Each point is reached from the start by the listed moves, each made once or not at all, plus a little noise. Is the number of moves made odd or even? Then give how often each move was made.
(in the rows, 128 means zero)

Moves:
(1): [111 203 155]
(2): [ 70 113 130]
(3): [ 80 118 179]
Start: [147 133 141]
Points:
[101 124 193] -> odd (0, 0, 1)
[129 210 168] -> odd (1, 0, 0)
[147 133 139] -> even (0, 0, 0)
[ 70 191 169] -> even (1, 1, 0)

Moves:
(1): [176 128 124 127 148 105]
(2): [138 177 191 117 136 119]
(3): [137 117 127 169  88 156]
(4): [ 94 157 133 180 131  88]
(5): [135 136 114 157 172 144]
(6): [134 171  95 130 100 120]
Start: [138 168 152 115 160 137]
Points:
[163 249 181 145  99 148] -> odd (0, 1, 1, 0, 0, 1)
[151 219 104 144 175 143] -> even (0, 0, 0, 0, 1, 1)
[157 226 202 131 212 144] -> even (0, 1, 0, 0, 1, 0)

Moves:
(1): [144 128 113 121 135 135 126 136 143 141 141]
(2): [120 166 119 133 117 124 127 139 116 118 135]
(3): [146 128 141  98 119 117 152 129 115 119 103]
(4): [162 122 144 150 107 148 131 140 111 133 109]
(5): [137 116 118 110 149 142 124 132 133 128 121]
(6): [158 143 123 129 117 117 148 148 140  97 145]
(7): [141 121 125 163 135 108 141 108 114 119 124]
(8): [125 125 115 151 125 128 150 128 133 139 127]
(9): [131 124 153 133 142 123 130 115 142 115 142]
Start: [133 116 135 127 124 122 136 135 125 129 128]
Points:
[225 113 149 101 102 136 179 173 113  95  95] -> even (0, 0, 1, 1, 1, 1, 0, 0, 0)
[249 140 148 139 118 112 192 158 116  75 123] -> even (1, 1, 1, 1, 1, 1, 1, 0, 1)
[198 119 159 176 103 126 182 154 141 101 138] -> even (0, 0, 0, 1, 0, 1, 0, 1, 1)
[220 104 127 136 150  97 213 135 151  91 134] -> odd (1, 0, 1, 0, 1, 1, 1, 1, 1)
[203 112 130 116 130  94 189 140 115  79 110] -> even (0, 0, 1, 0, 1, 1, 1, 0, 0)
